Each point is reached from the start by the listed moves, each made 0, 1 or 2 times, or once backwards (-1), plus a little noise. Say if it took an odd or an even number of moves. Then give how often each move was made.

Moves:
(1): | 46 | 13 |
(2): | -18 |  44 |
Start: | 26 | -5 |
Points:
| -58 |  71 | => odd (-1, 2)
|  -3 | -63 | => even (-1, -1)
|  7 | 40 | => odd (0, 1)

Moves:
(1): |  14 |  -9 | -11 |  46 | -17 |  10 |
(2): | 22 | 16 | -5 | 11 |  1 | -3 |
(3): |  17 |  -5 |  -4 | -35 |  -2 |  11 |
(4): |  0 | 19 | 19 | 29 | -2 | 17 |
Start: |  -9 |   9 | -10 |  -7 |  -7 |   3 |
Points:
|   56 |   40 |  -17 | -102 |    7 |    7 | => odd (-1, 2, 2, 0)
| -17 |   3 |   3 |  58 | -27 |  33 | => odd (1, -1, 0, 1)
| -36 |  28 |  26 | 121 | -27 |  39 | => odd (1, -1, -1, 2)

Moves:
(1): |  16 |  -4 |  12 |  -1 |   8 |   3 | -10 | -34 |
(2): | -2 | 11 | -2 | 15 | 16 |  6 | -3 | 14 |
(3): |   9 |  -9 |  12 | -10 |   9 |   4 |  20 |   0 |
(4): |  -8 | -19 |   4 |   6 |  -4 |  22 |   3 |   0 |
(5): |   7 |  -4 | -20 |  -7 |  23 |  -2 | -11 |   3 |
(6): |   0 |   6 | -18 | -13 |  14 |  18 |   9 |  -5 |
(7): |  23 |  -4 | -27 |   7 | -10 |   3 |   5 |  -3 |
(8): |  21 |   2 |   8 | -15 |  -3 |   8 | -11 |  15 |
Start: |  7 | -7 |  1 |  9 |  3 |  9 |  8 | 11 |
Points:
|  23 | -48 |   8 | -12 |  40 |  37 |  38 |  16 | => even (0, 0, 2, 1, 1, 0, 0, 0)
|  74 | -83 | -27 |  22 |  35 |  64 |  45 | -73 | => even (2, 0, 2, 2, 1, 0, 2, -1)
|   85 |    0 | -121 |  -20 |   21 |   36 |  -26 |   70 | => odd (-1, 0, -1, 0, 2, 1, 2, 2)
|  17 | -50 |  47 |   7 |   2 |  22 |  40 |  17 | => even (0, 0, 2, 1, 0, -1, 0, 0)

Moves:
(1): |   5 |   4 |   5 |  -3 |   2 |   4 |   1 |   1 | -12 |  -2 | -13 |
(2): | -3 | 14 | -3 | -4 |  4 | 12 | -5 |  4 | -2 | -3 | -9 |
(3): | -11 |   1 |  10 |   2 |   2 |  17 |   5 |   4 |  -1 |   2 | -15 |
(4): | -12 |   3 |  -2 |   0 |   6 |   8 |  -3 |  -2 | -14 |  -9 |  -3 |
(5): |  1 | 10 |  2 |  0 | 17 | 11 |  5 | -7 |  0 | -5 | -8 |
(6): | -8 | -8 | -7 | -8 |  8 | 15 |  5 | 22 | -5 |  9 | -2 |
(7): |  -5 |   1 |  -1 | -11 |  -4 |  -4 |  11 |   3 |   0 |  -6 |   0 |
(8): |  -7 |   0 |   2 |  -1 |   7 |   0 |  -3 |   6 |   0 |  -2 | -11 |
(9): |   2 |  -7 | -10 |   6 |  -1 |  11 |  10 |  13 |   1 | -11 | -11 |
Start: | -12 | -16 |  17 |   4 |   5 |   1 |  -4 |   7 |   6 | -25 |  -1 |
Points:
| -30 | -41 |  23 |  -3 |  21 |  37 |  -8 |  73 |  -4 |  10 | -43 | => odd (1, 0, 1, -1, -1, 2, -1, 2, 0)
| -10 | -19 |  -1 | -16 | -15 | -29 |  15 |   2 |  21 | -36 |  38 | => odd (-1, 0, -1, 0, 0, 0, 2, -1, 0)
| -64 |   8 |  49 | -22 |  86 |  93 |  11 |  44 | -47 | -19 | -88 | => even (2, 0, 2, 1, 2, 2, 0, 2, -1)
|  -5 |   8 |  -9 |   0 |  26 |  17 |  -5 |  23 |  32 | -39 | -20 | => even (-1, 2, -1, -1, 1, 0, 0, 1, 1)
| -46 |  -3 |   8 | -16 |  63 | 121 |  55 |  77 | -18 | -46 | -95 | => odd (1, 1, 2, 0, 2, 2, 1, 0, 2)
|  -4 |  16 |  22 | -11 |  65 |  21 | -21 |  14 |   0 | -10 | -35 | => odd (1, 1, -1, -1, 2, 1, -1, 2, -1)

Moves:
(1): |   9 | -15 |   9 |  -5 |  -5 |  18 | -10 |   4 |  -9 |  -1 | -18 |   7 |  -1 |   1 |
(2): |  10 |  20 |   9 |   7 |   0 | -11 |  -1 |  11 |  -5 |  -1 |   0 |   7 | -11 |  -4 |
(3): |  11 |   0 |  11 |   2 |  -9 |   5 |  -1 |  -3 |  -7 | -24 |  -6 | -22 | -11 |  -5 |
(4): |  -4 |  -6 |  10 |  17 |  -3 |  -4 | -15 |  -6 |  -4 | -17 |  -5 |   3 |   2 |   7 |
(5): | 12 |  8 | 16 | -2 | 19 |  3 | 10 |  3 | 18 | -2 | 12 |  0 | 17 |  8 |
(6): |  -3 |   2 |  -2 |   1 |  -8 |   4 |   6 |   2 |  -6 | -13 |   6 |   0 |  -6 |   4 |
(7): |  0 | -4 | -8 |  2 | -6 | -8 | 13 | -9 | -2 | -5 |  4 |  6 | -3 | -4 |
(8): |  13 |  -8 |  20 |  -4 |   3 | -10 |   3 |  29 |   1 | -18 |  17 |   1 |   1 |  -2 |
(9): |   0 |  -8 |  -9 |   0 |  12 |   8 |   4 |  -8 |  16 | -16 |  -7 |  -1 |  -8 | -11 |
(10): |  3 | -1 | -2 | -1 | -6 |  7 |  7 |  6 | 10 |  5 | -2 | -1 | 13 | -6 |
(11): |  20 |  -6 | -13 |  14 | -13 |  -2 | -14 |   6 |   5 |   9 |  22 |  13 |  -5 |   3 |
(12): |  -7 |  -1 |   5 |   2 |  -4 |   1 |   4 | -11 |  -4 |   2 |   7 |   9 |  -9 |  -9 |
Start: |  -7 |   5 |   6 |  -3 |  15 |   6 | -11 |  12 |   9 |  11 |   9 |  -2 |   6 |   7 |
Points:
|  48 |   6 |  84 |  32 |  20 | -59 |  15 |  27 |  20 | -41 | 121 |  20 |   6 |   9 | => odd (-1, 0, 1, 1, 2, -1, 2, 2, -1, -1, 1, 2)
|   38 |  -44 |   42 |   59 | -106 |   63 |  -82 |   22 |  -52 |  -43 |    9 |   11 |  -30 |    3 | => odd (2, 0, 2, 2, -1, 2, -1, 0, -1, 2, 2, 2)
| -12 |   2 |  49 |  13 | -23 |  14 |  23 | -20 | -30 | -54 | -17 |   9 | -25 | -24 | => odd (1, 1, 1, 1, 0, 1, 2, 0, 0, 1, -1, 2)
|  25 | -18 | -67 |  33 | -25 |  18 |   0 | -19 |  49 |  34 |  32 |  30 |  10 | -14 | => even (0, 0, 0, 0, 0, 0, 2, -1, 1, 2, 2, 0)
|  10 | -26 |  30 |  18 |  45 |  28 |   4 | -12 |  84 | -23 |  11 |   1 |  76 |  10 | => even (0, -1, 0, 2, 2, -1, 1, 0, 1, 2, 0, 0)
|  36 | -44 | -50 |  59 | -19 |  38 | -49 |  -9 |  32 | -16 | -14 |  72 |  -7 |  11 | => even (2, 1, -1, 2, 0, 1, 2, -1, 2, 1, 2, -1)

Moves:
(1): |   5 |  17 | -14 |  11 |   1 |  -7 | -11 | -42 |   1 | -19 |   2 | -12 | -12 |  28 |  -8 |   8 |   6 |
(2): | -14 |   2 |  -4 |  -3 |   0 |  12 |  -6 |   7 |  -9 |   6 |  10 |  22 |   4 |  -4 |  -1 |  -3 |  -1 |
(3): |   1 |  12 |  -8 |  -5 |   1 |  -2 |   2 | -41 |  -4 |   3 |   1 |  10 |  15 |  26 |   3 | -29 |  -9 |
(4): |   7 |   0 |   8 |  12 |   8 |  -5 |   1 |  -9 |  -6 |  11 |  -3 | -12 |   4 |   4 |  -9 |  23 |  12 |
(5): |  10 |   1 |   0 |  -2 |   9 |  -5 |  11 |   2 |  -1 |  -8 |   1 |   5 | -11 |  -5 |  -6 | -17 | -34 |
(6): |  -9 |   2 |   2 |   0 |   3 | -10 |   1 |  -6 | -16 |   3 |   6 |  11 |  20 |   0 | -12 |  12 |  -9 |
(7): |  14 | -10 |   4 | -10 |  -8 |   2 |  21 |  22 |  -3 |  -5 |   4 |  10 |  -5 |  -6 |  -2 | -19 | -10 |
(8): |  1 | -3 |  5 | 19 | -5 |  5 | 20 |  6 | -6 |  0 | -3 | -7 |  5 | 10 |  2 |  5 | -3 |
(9): |   0 |   2 |   3 |  -9 |   7 |   1 |   8 |  29 | -22 |  17 |  20 |   3 |  14 |  -8 | -14 | -10 | -31 |
(10): |  -8 |  11 |  11 |  -7 | -12 |  -4 |  -8 |  -1 | -16 |   1 | -17 |  -1 |   5 |   7 |   5 |  11 |  21 |
(11): |   5 |  -8 |  38 |   8 | -12 |  -6 |   2 | -15 | -14 | -15 |  13 |   7 |  -3 |   7 | -16 |   9 |  -2 |
(12): |  -9 |   7 | -10 |   5 |   3 |   5 | -11 |  -6 |   6 |  -4 |   3 |   7 |   7 |  -4 | -12 | -13 |   4 |
(13): | -15 |  13 |   2 |   1 |  11 | -16 | -10 | -21 |  -2 |   5 |   2 |   1 |   6 |  24 | -18 |  12 |  -7 |
(14): |  -6 |   3 |  -1 |   8 |   3 |  -4 |   5 |  -8 |   8 |   0 |   1 | -15 | -10 |  -8 |   4 |  13 |  14 |
Start: |  18 | -11 |   9 |   5 |  -1 |   6 |   0 |  26 | -10 |  15 |   7 | -17 |   8 |  -6 |  23 |   3 |  14 |
Points:
|   -9 |   49 |    6 |   -7 |   47 |  -42 |  -18 |   36 | -108 |   74 |    3 |   -6 |  110 |   16 |  -72 |   23 |  -45 | => odd (0, -1, 0, 2, 1, 2, 0, 0, 2, 2, -1, 2, 1, -1)
|   28 |   -7 |  -12 |   -4 |   17 |   28 |   85 |   25 |  -38 |   42 |   -5 |   68 |   46 |   45 |   20 | -108 |  -83 | => even (-1, 2, 2, 1, 2, 0, 2, 2, -1, 0, -1, 0, 1, -1)
|  69 |   8 |  38 |  36 | -31 |  -9 |  50 | -45 | -53 | -26 |  30 | -36 |  16 | 121 | -26 | -32 | -17 | => even (2, -1, 1, 0, -1, -1, 2, 2, 1, 0, 1, 0, 1, -1)
| -79 |  28 | -21 | -11 |  36 | -14 | -63 | -47 |   3 |  53 |  51 |  35 |  69 |  15 | -11 |  -5 |   6 | => odd (-1, 1, 1, -1, -1, 1, -1, -1, 0, -1, 0, 1, 2, 1)

Moves:
(1): |  -9 |   5 | -15 |   2 |   0 | -11 |   3 |   9 | -19 |   2 |   7 |   4 |   8 |   2 |   2 |   3 |  -7 |   0 |  -5 |  -8 |   3 |   2 |
(2): |   3 | -17 |  -8 |  -1 |  21 |   0 |   0 |  -7 |   2 |  18 |  11 |  11 |   1 |  -1 |   1 |  10 |   7 |  12 |  12 |  -7 |   0 |   1 |
(3): | -1 | -7 | 15 |  2 |  5 |  4 |  4 | 13 |  6 | -2 |  1 |  7 |  0 |  6 | -4 |  7 |  9 | -5 | -5 | -8 | -5 | -6 |
(4): | -21 |  11 |  13 |  -3 |  -7 |  -3 |   8 |  -7 |   5 |  15 | -11 |   5 |  -4 | -13 |   6 |   8 |  -2 |  10 |   1 |  -1 |  10 |  -1 |
(5): |  -3 |   2 |  -4 |  -8 |  -2 | -15 | -16 |  16 |   5 |  -1 |  -5 |  -3 |  15 | -12 | -15 |  18 |   5 |   3 |  10 |  -1 |   3 |   4 |
(6): |  -8 |  -9 |   7 |  -3 |  -9 |   4 |   6 |  11 |  11 |   2 |   9 |  -1 |   0 |  10 |   0 |   2 | -18 | -10 |   4 |  11 |   5 |  -4 |
(7): |   7 |   4 |   3 |   2 |  11 |  17 | -19 |  -6 |   0 |  11 |   4 |   4 |  19 |   2 | -14 | -12 |  -6 | -10 |   0 |   2 |  -6 | -25 |
(8): |   8 |   8 |  -8 |  -2 |   7 |   3 |  -3 |  -3 |   1 |   6 |   5 |  -3 |  -2 |  -2 |  11 |   8 |  -3 |   1 | -13 | -10 |   0 |  -4 |
(9): |  -2 | -16 |  13 |   0 |  13 | -11 | -14 | -25 |  14 |   6 |  14 |   2 |   8 |  10 |  -8 |  15 |  -2 | -21 |  -3 |   6 |  11 |   7 |
(10): |  -4 |  -7 |   8 |   1 |  -8 |  12 |  -1 |  -5 |   1 |   4 |  -3 | -17 |   3 |   6 |   0 |  -2 |  12 |  -1 |   2 |  -8 |   7 |   2 |
(11): |   8 |   4 |   6 |  -3 | -11 |  -4 | -13 |  -7 |  -9 |  -7 |   8 |   0 | -20 |   4 |  11 |  -3 |   7 | -17 |   9 |   1 |   4 |   6 |
(12): | -3 |  0 | -4 |  6 | -8 |  8 |  7 |  4 | -3 |  5 | -8 | 10 |  3 | 11 | -1 | -3 | -8 |  0 |  2 |  1 |  5 |  5 |
(13): |  -4 |  -2 |  -7 |   6 |   2 |  -2 |   8 |   2 |  -3 |   1 |   0 |   2 |  -6 |  -3 |   0 |  -1 |  -1 | -14 |   6 |   2 |   5 | -13 |
(14): |  -2 | -11 |   0 |  20 | -12 |  -7 |  -5 |  -7 |   7 | -16 |  -8 |   8 |  10 |   5 | -11 |  14 | -10 |  -2 |   6 |  -9 |   1 |   1 |
(15): |   2 |   4 | -10 | -12 |  -2 |  11 | -12 |  -4 | -12 | -14 |  17 |   5 |  13 |  -3 |  -5 |  15 |  -1 |  -1 |   3 |  -6 |  -1 |   5 |
(16): |  14 |  12 |  -1 |   1 |  -8 |  -7 |   3 | -14 | -16 |   5 |  -5 |   2 |   6 |   4 |  -3 |  11 |  -1 |   0 |  -1 |   2 |  -3 |   7 |
(17): |  -9 |  -2 | -12 | -22 |  20 |   3 |   3 |   6 |  -5 |   4 | -22 |  -5 |  -8 | -10 |  15 |  15 |  -9 |  -7 |  22 | -12 |  -5 |  -9 |
(18): |   6 |  11 |   3 |   0 |   3 | -10 |   1 |  -4 |   7 |  -4 |  11 |  -6 |   6 |  -4 |   3 |  -6 |  -2 | -15 |  21 | -15 |   0 |   9 |
(19): |  -3 |  10 |   3 |  -2 |  -3 |  -5 |  -1 |  -9 |  13 |   0 |  -1 | -23 |  -2 |  13 |   2 |  17 |  -3 |  26 |  14 |   3 | -13 |  -2 |
(20): | -10 |   6 |  -1 | -11 |  -9 | -15 |  17 |   8 |   3 |  -4 |  -7 |   5 |   2 |  11 |  20 |  -8 |   4 |   0 |  -1 |  -8 |   9 | -15 |
Start: |  -5 |   3 |   7 |   0 |  -2 |  -9 |   0 |   2 |  10 |  -3 |   1 |  -8 |   2 |  -3 |   4 | -13 |  -7 |   0 |   8 |  -2 |  -4 | -17 |
Points:
|  -56 | -121 |  -33 |   21 |   58 |  -12 |   18 |  -15 |   21 |   28 |   11 |   38 |   20 |   98 |    6 |   98 |  -97 |  -48 |   68 |  -26 |   11 |  -44 | => even (2, 2, 1, -1, -1, 2, 0, 0, 2, 0, 0, 2, 1, 2, 0, 0, 2, -1, 1, 0)
|  19 |  48 | -44 | -45 |  42 | -37 |  10 | -17 | -32 | -21 |  -4 | -23 | -38 | -43 |  76 |  55 |   0 | -73 |  83 | -98 |  -8 |  -9 | => even (0, 0, 1, 0, 0, -1, -1, 2, 0, 0, 1, 0, 2, 0, 1, 1, 2, 2, 0, 0)
| -92 | -58 |  -3 |  -8 | -24 | -50 | 102 |  27 |  85 |  54 | -67 | -11 |   9 |  21 |  58 |  22 | -38 |  -7 | 116 | -39 |  71 | -40 | => even (-1, 2, -1, 1, 1, 2, -1, 0, 0, 2, -1, 2, 2, 1, -1, 0, 1, 1, 0, 2)
| -81 |  18 |  84 | -35 | -18 |  -1 |  20 |  27 |  27 |  67 | -28 |  16 |  31 |  27 |  30 | -61 | -11 | -41 | -63 |  10 |  52 | -99 | => odd (1, -1, 1, 2, 0, 1, 2, 0, 1, 1, 0, 0, -1, -1, -1, 0, 0, -1, -1, 2)
|  32 |  67 |  -8 |  32 | -55 | -48 | -56 |  -1 |  -9 | -52 | -30 | -32 |  55 | -34 | -28 |  14 |  -2 | -51 |  74 | -73 |  -2 | -17 | => odd (0, -1, 0, 0, 2, -1, 1, 1, -1, 1, 1, 0, 1, 2, 0, 1, 0, 2, 0, 0)
